Each row of a before or after table is a point. One or more steps were done to the points. Then noise was added and the rows were shuffled. The steps act on columns, c1 being the first. Name the steps. A step turns or swaps two columns, mirrors them in a line or flattens them onto one, adds a multiple of one to another, or multiplies or shifts one. Angles are multiples of 10 degrees, from the lower column toward the higher: turns from -170 to 170, lines from 10 to 170 but not 90. Use the fewest steps. Two steps may share a column if one is a turn and the other turns, adds or multiplies; they go together, in the order done. Otherwise the lowest column goes first.

Before, 8 rows:
[[ 0.7 -0.2 -0.4]
 [-1.8 -2.3  2.0]
 [-2.3 -2.8 -0.5]
 [ 0.9 -1.9 -0.5]
 [ 2.5 -0.9 -0.1]
 [-2.5 -2.1 -1.8]
 [ 0.7 -6.6 -1.9]
 [ 0.8 -3.9 18.8]]
After:
[[ 1.3 -1.7 -6.6]
 [-4.8 -0.5 -2.8]
 [-4.7 -1.8 -2.2]
 [ 1.8 -0.2 -2.1]
 [ 5.1 -0.1 -0.7]
 [ 1.8 18.7 -3.8]
 [-3.3  2.4 -2.3]
 [ 1.4 -0.2  0.0]]
Steps: multiply c1 by 2; swap c2 and c3

Before:
[[ 4.6  1.1  1.9  2.8]
 [-4.0  2.4 -0.2  0.9]
 [ 5.3  5.1 -2.2  1.8]
 [ 5.1  2.8 -1.5  7.5]
 [ 5.3 12.6 12.4  6.2]
 [-8.4  1.5  1.2  0.5]
 [-0.4  1.0 -1.3  1.4]
 [ 2.9  0.4  0.4  9.6]
 [ 5.4  1.5  7.8  0.6]
 [ 5.3  0.4 -3.1  2.5]]
After:
[[ 4.9 -3.3  3.8  4.7]
 [ 1.2 -9.3  3.0 -0.9]
 [ 0.5 -3.1  4.4  1.6]
 [-4.5 -0.5 -7.2  1.2]
 [ 6.0 -2.7  2.0 -0.2]
 [-4.0 -0.9  8.5  1.5]
 [ 0.5 -1.4 -1.2  0.5]
 [-1.8 -1.9 -3.3  2.2]
 [ 3.6 -7.9  2.4  0.8]
 [-8.2 -8.7 10.6 11.5]]
Steps: turn c1 and c3 by 60 degrees; turn c2 and c4 by 100 degrees

Before, 11 rows:
[[-0.8  6.0 -1.4 -4.7 -2.8 -3.2 -5.4 -0.8]
 [ 0.6  7.2  6.6 -3.1 -2.8  2.8 -9.1  3.9]
 [-6.4 -4.8 -0.8  3.2 -9.1 -4.9  0.4  0.0]
 [ 6.5 -5.3  8.4 -1.8 -0.8  3.2  2.8 -1.7]
 [-1.8  5.6 -0.2 -4.8  3.1  6.4  0.8 -4.6]
 [-2.6  5.6  7.0  0.9  1.2  0.7 -3.9  2.6]
 [-3.4 -1.9 -4.9 -2.3 -9.8  1.0 -4.8 -0.3]
 [ 2.1 -2.3 -4.1  3.3 -2.9  5.6 -7.3 -3.1]
 [-0.8 -3.7  8.7  2.2  0.0  3.1  5.9 -6.2]
 [ 3.7  4.6  1.2  0.1 -6.1  0.4 -2.2  6.5]
 [ 2.2 -3.8 -1.0 -8.0 -0.4  2.4 -5.0  3.4]]
After (11 x 8):
[[ -4.6   2.2  -0.6   6.8   3.1  -0.4 -12.2  -0.5]
 [ -3.3  10.9   0.1  -1.0   0.5  -5.6 -11.3   3.4]
 [ -0.8   4.2   0.0  -3.4   5.6  -3.0  -6.6  -7.3]
 [  2.5   4.0   0.0   2.7   0.8  -9.9  -7.3  -3.2]
 [ -0.5  11.9   0.7   5.2   6.8   2.8   7.5  -3.1]
 [ -2.5  13.4  -0.1   2.9   3.4  -4.2 -19.1  -2.6]
 [  0.9   2.8  -0.3  -1.9   4.1  -0.2  17.8  -0.9]
 [  3.0  11.0  -0.1  -0.5   0.2   0.5  -9.5  -0.4]
 [  7.3   0.9  -0.2  -0.9  -4.8  -9.0   0.8   0.7]
 [ -6.8   0.6   0.4  -0.6   2.7  -0.6   6.7   0.5]
 [ -0.2  12.1  -0.1   5.0  -4.2  -2.9  -7.8  -3.4]]
Steps: turn c1 and c4 by -160 degrees; shift c2 by 6.0; multiply c3 by 0; swap c5 and c6; turn c7 and c8 by 40 degrees; multiply c7 by 2
